Each row is a point. The points of each table are mixes of a few directions, plus a little noise. How many directions does each table use, and how many do they share? Where both have some left over, give the other angles between the two spaces (their principal angles), to ten degrees, smallest first.

First:
-24, -37
36, 56
8, 11
-20, -31
Second, 5 rows:
14, -46
4, -14
-24, 78
9, -26
-3, 7
Directions: first 1, second 1, shared 0; angles 50

First:
54, 14, 33, 24
-62, -16, -38, -28
-17, -5, -11, -8
21, 5, 13, 9
-56, -15, -35, -25
61, 16, 37, 27
Second, 7 rows:
32, 9, 20, 14
3, 1, 2, 2
-58, -15, -35, -25
98, 26, 60, 44
-20, -5, -12, -9
-51, -13, -31, -22
-3, -1, -2, -2
Directions: first 1, second 1, shared 1

First:
-2, -29, -37, 53, 28, 1, 37, 2, 14
-13, 20, 24, -8, 16, 49, -26, 45, -7
16, 29, 19, -34, -23, 18, -25, 11, -11
21, 30, 22, -51, -40, -6, -28, -11, -13
10, -35, -59, 82, 39, 19, 55, 16, 19
-34, -11, 29, -34, -11, -60, -17, -46, -2
-3, -31, -23, 16, -5, -57, 29, -50, 10
29, 31, 17, -50, -43, -5, -24, -11, -13
-22, -38, -22, 39, 24, -33, 31, -24, 14
-3, 35, 27, -13, 13, 75, -34, 65, -11
Second:
31, -13, 8, -58, 27, 26, -41, 1, -5
-11, 16, 1, 59, -24, -2, 20, -20, 0
-90, -11, 27, 50, 8, -50, 18, -19, 7
10, -27, 25, -50, 43, 21, -50, -21, -6
-68, 26, 41, 75, -28, -20, 7, -31, -4
26, -3, -8, -42, 5, 12, -12, 19, -1
31, 3, -14, -64, 1, 10, -9, 41, -1
49, 10, -31, -34, -14, 15, 10, 36, 0
23, -5, -49, 67, -20, -13, 56, -10, 10
Directions: first 3, second 4, shared 2; angles 90

First, 8 rows:
33, -38, -22, -14, 10, 28, 17, 8, -7, 6, -20, -15
34, -4, -34, -35, 34, -12, -41, 9, 16, 2, 15, 33
-41, 43, 40, -7, 17, -10, -3, 22, 44, -14, -7, 9
-14, 18, 3, -23, 9, 8, -10, 30, -25, 12, -1, 30
2, 0, 13, -8, -28, -10, -13, -17, -20, 24, 7, 4
6, -53, 41, 72, -89, 4, 68, -80, 14, 0, -25, -111
1, 23, -46, -2, 4, -9, -14, 40, 0, -31, 11, 11
-20, 11, 6, 17, 44, 0, -6, -12, -21, 1, 20, 37
Second:
23, -24, -27, 14, -45, 3, 13, -8, -22, -2, -3, -33
-58, 60, 68, -36, 116, -6, -33, 22, 56, 3, 8, 85
2, -2, -2, 1, -4, 0, 1, -1, -1, 0, 0, -3
-13, 14, 15, -8, 26, -2, -8, 5, 13, 1, 1, 20
60, -63, -71, 38, -121, 7, 35, -23, -58, -4, -8, -88
-3, 3, 3, -2, 4, 0, -1, 1, 2, 1, 1, 3
20, -21, -24, 13, -41, 2, 11, -7, -20, -1, -2, -30
-27, 28, 31, -16, 54, -3, -16, 10, 25, 1, 3, 39
-5, 5, 6, -3, 10, -1, -3, 2, 4, 1, 0, 7
0, 1, 1, 0, 2, 0, 0, 1, 1, 0, 1, 0
Directions: first 6, second 1, shared 1

First:
12, 12, 8, 23, -7, 10, -5, -6, -19, -12, -7, -33, 27, 15, 14, 5, 16, -12, -9, 29
19, 8, 10, 12, 13, 5, 17, -7, -22, -3, 10, -6, -23, -8, -14, -5, 31, -10, 25, 0
-36, -27, -27, -60, 12, -27, -21, 19, 11, -4, -2, 62, 0, -2, -8, 12, -50, 40, -6, -60
9, -3, -1, -20, 32, -10, 16, 1, -34, -11, 15, 32, -39, -14, -30, -1, 21, 9, 40, -41
-9, -10, -4, -14, 2, -6, 12, 4, 30, 21, 10, 27, -36, -22, -15, -11, -13, 4, 10, -21
17, 8, 10, 16, 6, 7, 17, -7, -9, 3, 8, -10, -20, -8, -9, -8, 25, -13, 18, 8
5, 3, 4, 8, -1, 4, 8, -3, 5, 6, 3, -5, -11, -6, -3, -6, 7, -7, 5, 6
4, 12, 14, 47, -42, 23, 3, -10, 53, 29, -9, -52, 19, 1, 28, -14, -4, -30, -35, 66
-14, 1, -17, -26, 9, -13, -66, 11, -92, -79, -35, -17, 121, 72, 39, 53, -14, 33, -39, -2
-5, -2, 2, 8, -15, 5, 9, -1, 41, 25, 3, -1, -16, -14, 1, -13, -11, -8, -7, 11
-3, -3, 2, 6, -10, 3, 11, -1, 36, 24, 5, 3, -22, -16, -3, -13, -8, -7, -1, 5
Second (11 x 20):
-9, -3, -49, -46, 2, -8, -57, 30, 10, -6, -37, -25, 19, -13, 33, 16, 10, 6, 10, -44
14, 6, 4, 5, -17, -3, -9, 0, -37, -42, 4, -12, 36, -8, 6, 38, 11, 0, -23, -7
-4, -3, -33, -27, 27, 4, -25, -3, -15, 3, -2, -5, 10, -1, 4, -9, 1, 7, 16, -21
-5, 4, 63, 46, -69, -16, 43, 30, 78, 17, -22, 7, -41, 1, 4, 12, -3, -16, -26, 37
-1, -4, -42, -32, 51, 12, -24, -20, -39, 3, 13, 0, 15, 2, -5, -21, -2, 10, 25, -22
14, 5, -4, 1, 1, 2, -9, -11, -48, -36, 14, -7, 35, -5, 0, 26, 8, 3, -15, -7
23, 6, 16, 22, 15, 11, 20, -39, -76, -39, 44, 7, 34, 3, -24, 15, 2, 3, -17, 14
-16, -6, -5, -8, 9, 0, 4, 8, 46, 42, -13, 8, -37, 6, 0, -33, -9, -1, 22, 3
-16, -8, -12, -12, 22, 4, 3, 1, 37, 44, -7, 10, -35, 8, -4, -41, -11, 1, 28, 2
4, 7, 55, 42, -70, -16, 29, 27, 46, -11, -17, -2, -14, -4, 9, 34, 4, -14, -36, 26
-3, -4, 7, 9, 28, 10, 25, -23, -2, 26, 22, 19, -23, 12, -22, -36, -12, 1, 17, 18
Directions: first 3, second 3, shared 0; angles 30, 60, 60
